Each row is a point. To make a cloud, some directions were put in groups of two or more. Within a group, all points are equally far from the middle, so they leave a hole (a ring in 2 directions, a hollow ball in 3). The other directions are filled evenly. Then the cloud was stretched, turned, moved and blurred a little. Count the holes, and give their numbers of directions, smallest first.

Cloud:
[[  3 -37 -56]
 [ 15 -36 -43]
 [  7 -45  38]
 [ -8 -61  44]
 [-21 -13 -77]
 [-31 -57 -20]
 [  9  20  69]
 [-55 -14 -39]
 [-18 -45 -42]
 [ 54  37   7]
 [ 10 -33  56]
 [ -8 -58  -2]
 [ 12 -42  16]
 [-66  30  46]
 [-51 -13 -48]
 [  6 -47  13]
 [ 32  33  39]
 [ 36   1  26]
 [ 65  22 -23]]
Holes: 1 (2)

Cloud, 31 rows:
[[ 10  53 -54 -18]
 [-46  39 -53  75]
 [ 13 -16 -54  -3]
 [ 39  63  -6  14]
 [-13  16  53  53]
 [-66 -37  22  15]
 [-20  35  26   4]
 [-33   1 -80  31]
 [-20 -23  47 -52]
 [ -3  24 -70  66]
 [-10  20  -3 -42]
 [ -6  -8  74   4]
 [-39 -25  63   2]
 [ 38  42  19   8]
 [  2 -10  42  88]
 [-20  85 -36  -3]
 [ 18   7  64   2]
 [-47   8  32   0]
 [ 14  12  -1 -33]
 [ 50 -32  -9  29]
 [  5  41  28   8]
 [ 28  -5  46 -24]
 [  5  48 -12 -15]
 [-92 -25  12 -21]
 [ -5  15  61  31]
 [-18  14  51  22]
 [-14  20 -31  85]
 [ 58  46  -8  16]
 [  0   9 -47  71]
 [-28  60  -7  -4]
 [-94 -31 -12  -3]]
Holes: 1 (2)

Cloud (28 x 4):
[[ 64  -7 -39  16]
 [-45  42 -70   4]
 [ -8 -43  61 -18]
 [ 78  26  -9   8]
 [ 10  34 -19  -5]
 [ 18  33  30 -41]
 [-69  31  20  74]
 [-36  48  64  19]
 [ -6 -72   1   6]
 [ 42  -6  45 -19]
 [ 47 -37  48  74]
 [ -7  46  17   1]
 [ 21  65 -28  38]
 [-39  -7 -10 -45]
 [ 39  35 -30 -47]
 [ 27 -70 -24  22]
 [ 47   5 -61  -7]
 [ 28  12  27 -56]
 [ 62 -47  39 -10]
 [-53  -1   7   2]
 [ 20 -46  45  60]
 [-13 -45   0  31]
 [ -1 -18  23  79]
 [ 42  -9  -2  15]
 [-66  49   3  64]
 [ -8 -68  -6  30]
 [ 33  16  -1  13]
 [ -2  -8  24 -49]]
Holes: 0

Cloud (54 x 6):
[[ -3 -52  -8  63 -28  12]
 [ 33  -3 -29 -26 -75 -26]
 [-36  55  11 -40 -24 -31]
 [-16 -11  47 -33 -69  35]
 [  3  26  30  62  21  39]
 [ 36   3   3 -31 -31 -49]
 [-31 -32  23  19  -4 -26]
 [  2 -37 -24  20 -45  65]
 [  8  56  45  15  11  49]
 [ 30  59  36  31 -29  58]
 [ 59 -14 -34  15 -27 -57]
 [ 36   2  37  17  70  13]
 [ 56 -27 -38  24  34  12]
 [-27  -1 -18 -43 -76 -46]
 [-54  16   4 -11 -20  40]
 [ 22 -40 -29  56 -42 -46]
 [ 15   7 -13  19 -95 -17]
 [ 40  37   7  45  32 -23]
 [ -4  20  26   8  46 -20]
 [-21 -17  -5 -18 -33 -73]
 [ 39  -2  11 -49 -61  37]
 [-29 -21  23  32  41 -13]
 [ 27  34  22  34  35  58]
 [ 48  -6  24   0  17 -61]
 [ -4 -41   1   0  45  41]
 [-29   3  30  46  14  58]
 [-24   5  28  32  40  36]
 [ -8   7  12 -55 -25  -2]
 [-17  16 -18 -43  10 -37]
 [ 17   0   1 -32 -74 -42]
 [ 16   4  66  66  45  35]
 [ 12 -38   7  83  -4  61]
 [ 23  51  32  36   9  10]
 [-14  24  13  54  35  14]
 [ 32  13 -28  55 -37   2]
 [ 35  14 -58  18 -52 -11]
 [ 59 -29 -23  -8  -4  -5]
 [ 29 -52 -56  42 -10 -17]
 [ 62   9   7  35 -15 -47]
 [-24 -15 -71 -26 -52 -32]
 [-24  24 -38  19  23  21]
 [ 31   1 -76  -1 -28 -26]
 [  9 -50  54  60 -11 -15]
 [  3  -8  26 -37 -72  -6]
 [-15 -64  -1  17 -18  35]
 [ 10  -1 -27  23  15  71]
 [ 40  15  17  11  -3 -82]
 [ -6  23 -41 -45   7 -13]
 [-15 -64 -19  58 -10 -20]
 [ -3 -29 -47 -31 -42 -63]
 [-51  21  22  14 -29  37]
 [ 16 -23  10 -10  59 -12]
 [ -2  31  50 -31  -4  18]
 [ 31 -18   3  85  18  55]]
Holes: 1 (4)

Cloud (76 x 8):
[[-47 -26  58  11  20   9  42 -52]
 [-24 -42  21  53   8 -27  52  15]
 [ 40   2  54  34 -24 -53   6   8]
 [  2 -18  42 -46 -41 -50  50  -7]
 [ 57   9 -21  12  -7  -1  -1  39]
 [-45 -17 -30 -35  11  27  17 -44]
 [ 51   6   5 -24   3 -14 -43  19]
 [ 46  24  17  34   7 -58  23 -28]
 [ 17  39  10  41  12  24  55  30]
 [ -8  14  54 -30 -65  35  33  -3]
 [ 50  -8   9  46 -29 -36  31 -39]
 [-32 -46  13 -31  -8 -62  -1  26]
 [ 35   3 -34   1 -46   5  41   8]
 [ -1  12 -12  61  16 -16  29  25]
 [ 34  16 -30  44 -12  11 -22  18]
 [-49 -29  72   0   3   5 -24 -19]
 [ 38   4  20 -15 -26  45 -40  -9]
 [-17 -23  -8  48 -52  23   5  25]
 [-38 -29  42 -37  23  22  -7  60]
 [ -8  -2  35  75  30   5  13  23]
 [-55 -28 -28 -34 -41 -26   2  18]
 [ 26  -5  12 -14  39  21  56 -50]
 [-20 -16 -11  -8  33 -25 -41  36]
 [ 42  48  -2  10  31 -15 -29 -13]
 [-31 -54  18 -25 -23  35  50 -35]
 [-52  -1   7 -25 -10  46   5  47]
 [ -6 -36 -42 -21  27 -27 -32 -10]
 [ 15  37  69   2  -2 -23 -21  -8]
 [-35   7  -1   7 -67  36  41  -6]
 [-63  35  50 -30  -5 -10  12 -14]
 [-33  55   4   2  32 -23  45 -38]
 [-50 -35  32  13 -30 -49  24  26]
 [-27 -50  -7 -51 -20   4 -12 -47]
 [ -6 -20  -9  53  41  -8 -18 -35]
 [ 41  19  -5  52  -5  23 -30 -37]
 [-57 -16  28 -66  13 -28  13 -19]
 [ 66  -3  35  53  15  -2   0 -32]
 [-13  22  58  22 -41  20   6 -53]
 [ 42  14  -6  71  -6   1 -11  -8]
 [ 38 -22  49  22 -38 -57  28   3]
 [-20   3 -40  11  20 -25   8  38]
 [ 21 -21  25   1 -15  22  83 -38]
 [ 13  38  22  26  -9 -22  56 -60]
 [ 21  14 -17   1 -44  26  60 -13]
 [-26   4   7  -1 -25 -29 -43  46]
 [ 13  54 -19 -16   5  15  38 -39]
 [-11  39   7 -38 -36 -29 -29 -23]
 [-42 -41  56   5   2 -34  44  57]
 [-41 -42   6  -7 -18  49   5  45]
 [-44 -20 -25 -33  -4 -30  13  48]
 [-54   0  51  26 -15 -15  73  20]
 [ 25   2   8  46 -38  49 -26  18]
 [-19  18  -3  -1 -63  26   7 -58]
 [-60  26  -1 -50 -25   2 -13 -23]
 [-59  -6  68   3 -23  35  -8 -20]
 [ 29  34   4   6   5   4  84 -21]
 [ 62  -3  -6  -3  36 -36 -11  12]
 [ -5   9  -1  -9 -77 -13 -28 -37]
 [-18  32 -11 -28 -43 -12  23  52]
 [-24 -29  41  69 -19  10  21  27]
 [-17 -24  14  21  55  19  63  30]
 [-25  35  25 -11  -9 -43 -34 -13]
 [-34 -25  40   4  34 -39  76  41]
 [-25 -38  89 -23  23   3  -3  -3]
 [ -7  34  95  17 -12  17   7  17]
 [-12  19  26  49   7  65  14 -11]
 [ 38 -12  48  22 -43  24 -25 -41]
 [ 66 -12  19  60  -3  -4  31  13]
 [-13 -55 -30 -11  -6  -5 -49  -6]
 [-18 -11  29  19  70 -15   9 -48]
 [-41  14  44  22 -50 -17  66   3]
 [ 55  -6  -5   7 -15  26 -33 -41]
 [-25 -69  38  27 -27 -14 -24  10]
 [ 50   5  -8 -25  39 -10 -18 -30]
 [ -5  40   7   7  32  -3 -45  24]
 [-16  41 -23  21  14 -48  44 -23]]
Holes: 3 (2, 3, 3)

Cloud:
[[ 21  -2   1  18 -46  14  31  29 -14]
 [-12  16 -21  25 -18  19  25  -3 -80]
 [ 26 -21 -19 -31 -21  23 -25 -22  37]
 [-11  14  41   8 -35   1  10  53  40]
 [-32 -48   9 -44  30   5  27 -34  -7]
 [-13  13  12  -2 -37 -32  -3 -68   7]
 [ 14 -56  39  -2  -2   9  32 -40   3]
 [  8 -13  44 -55   0  55 -38   0 -54]
 [-33  37  15  -2  33 -26   5 -66 -36]
 [  0 -27 -37 -32 -31   5 -33 -21   2]
 [-23 -29  -5 -17   4  55  61 -24 -44]
 [  3 -29   8  58 -12 -40  10 -30  16]
 [ 62 -10  17  11  25  37  18  26  18]
 [ 42 -19  -7  18 -27   8   4  43   1]
 [ 16 -54  21 -27 -38   9  25  12 -11]
 [ 14 -50  22  17 -19  58   4  47   9]
 [  1   7 -21 -10  14 -55  39 -34 -25]
 [ 14 -40 -34  -8 -39 -25 -18  20 -30]
 [ 27 -35  32  30   3  54  -8  -1  36]
 [ 31   8  36   1 -12  21 -61  49   7]
 [  9  30 -34 -15  28   0  24  24  31]
 [ -4  -9   3 -29 -53 -40 -35 -46 -16]
 [-18 -45  38  18  44   7   1  21   9]
 [ 34 -23 -23   8  12 -28 -26  42  12]
 [-44 -25   8 -15 -31   0 -34 -26  22]
 [ 11 -37  46  22  28 -34 -14  -6 -30]
 [ -9   6 -36 -24  20  68  44 -21  24]
 [-40   4  49 -29   8  32 -16 -18 -70]
 [-29 -23   2  -2 -26  60  34  19 -56]
 [-38  -4  13 -16   5  45  45 -58 -35]
 [ -5  34 -18  -2  35  -7  16   0  55]
 [-64 -24 -17 -14 -22  -1  33  13 -15]
 [-20  13 -68 -28   8  -5  21 -42 -36]
 [ -1 -41 -35 -15  12  49  35   1 -32]
 [-18  18  31 -19  11   4  28 -20  80]
 [-20  17  36 -18 -33 -31  18  16 -18]
 [  6   5   0  11  31 -29 -82 -20   6]
 [ 13 -44  38 -32  26  -3  16 -51  28]
 [-19  16   3   0  65  27  39   1  36]
 [ 26 -22  -2  26  62 -19 -42 -12 -29]
 [-52  24 -23 -13  18 -14 -15  39  10]
 [-41 -13  14   5 -24  15 -22 -37 -81]
 [ 26  45  57 -10   7  45 -29  16  34]
 [  2 -53 -13   0 -17   7   5 -52   3]
 [ 10  -7  -3  -5  26  63 -11  20 -60]
 [  4  44   4  32 -21  18  -8  50 -19]
 [-57  33  41 -22  -9  46 -20  36  -1]
 [-29  23   3  44  37   4 -20  44 -45]
 [ 21  -8 -11  18 -31  11  49  12 -10]
 [ 36 -35  22  18 -29  41  41  -8   7]
 [ -4  28  11  10 -10 -50 -32  40  39]
 [-31   2 -13 -33  63 -11   3 -46 -27]
 [  5   6  37   4  15  19  17 -26  86]
 [-20 -12 -32 -23  33  54  25   7  37]
 [-35  34  34 -46  18  12  25 -25  53]
 [ 17   4  22 -19 -25 -12  26  13 -40]
 [-30  30 -25 -54  32 -20  -2  10 -30]
 [-32  34  42 -44 -49  33  17 -10 -34]
 [ 60 -18  25   7  48  23   5   2  20]
 [ 39 -26 -31   6  12  -3 -10 -14  38]
 [-63  26  19 -30   2   8 -24  39   1]
 [  3  28 -40  22  26  26   8 -28 -42]
 [-10   9  25   8  32 -28  41 -48   6]
 [  0  18 -45  32 -12  -8  30  31 -30]
 [-65 -30 -17 -16  -6 -41  -3 -26 -12]
 [ 22 -44 -24   9  31 -34 -15 -17 -62]
 [ 33 -43  19  -5  42  34   1  44  32]
 [-42   8  -6  24 -38  26 -20  21 -71]
 [ 32  18  -4  45  16  -5  10  44   6]
 [  2  17  50  35   3 -52 -10   3 -44]
 [-10 -28 -48   1  16  16   5  36 -13]
 [-50 -13 -18 -42 -41   5 -24 -39 -36]
 [  7  50  25  -5   4 -19 -28  50   6]
 [ 11 -22  39  23 -38 -20   9  -2 -40]
 [-44 -10  -8   3  13   1  25 -61 -59]
 [ 28  -6 -20 -43 -38   8  23  -5  23]
 [-34  15   4  49  25 -28  35  13   0]
 [ -4   0  60  44 -24 -38 -22  -1 -30]
 [ -6  17 -21  14   3  38  34  54 -11]
 [  1  -8  42 -72   6  23 -50  11  -4]
 [  6   8 -23 -54  13  17  61 -29   0]
 [-20  -1  43   5  24  19 -52  49 -32]
 [-21  13  -8 -26  37  14  -7  60 -28]
 [ -3  14  52  58 -25 -26 -39   1  -6]
 [-21 -32  35  44  21  -3 -29 -16   0]
 [ -8  19   9  37 -28 -18  10  53  16]
 [-53  13  -9 -44  41 -28  -8 -13  -8]
 [-36  37 -13   5 -31  33 -28  38 -43]
 [-24 -28  35  -8 -39  69 -19 -16 -21]
 [-11  36 -28 -67  29  14  13  -7  -3]
 [ 11  39  33  -7 -15 -10 -11 -20 -67]
 [-22  11 -72  10   2 -10  28   3 -16]
 [-17 -39 -28 -22 -24   0 -14 -56 -13]
 [ 19 -22 -10 -22  -8 -36 -42  28 -55]
 [ 31  23  26  29  57 -15  -4 -21  19]
 [-32 -31 -54 -17   3 -19  24 -28 -56]
 [ 27   8  46 -66  -4  16 -39 -11  13]
 [-15   2  13 -18  18  30  -1 -13 -95]
 [-21  40  16  28 -36  36   1  30 -24]
 [ 31 -17  24  22 -24  48 -39   6  -6]
 [  2 -53  15  41 -21 -23   2 -23 -33]
 [-31  30  11   6 -12 -38  -1 -31  46]]
Holes: 3 (2, 3, 3)
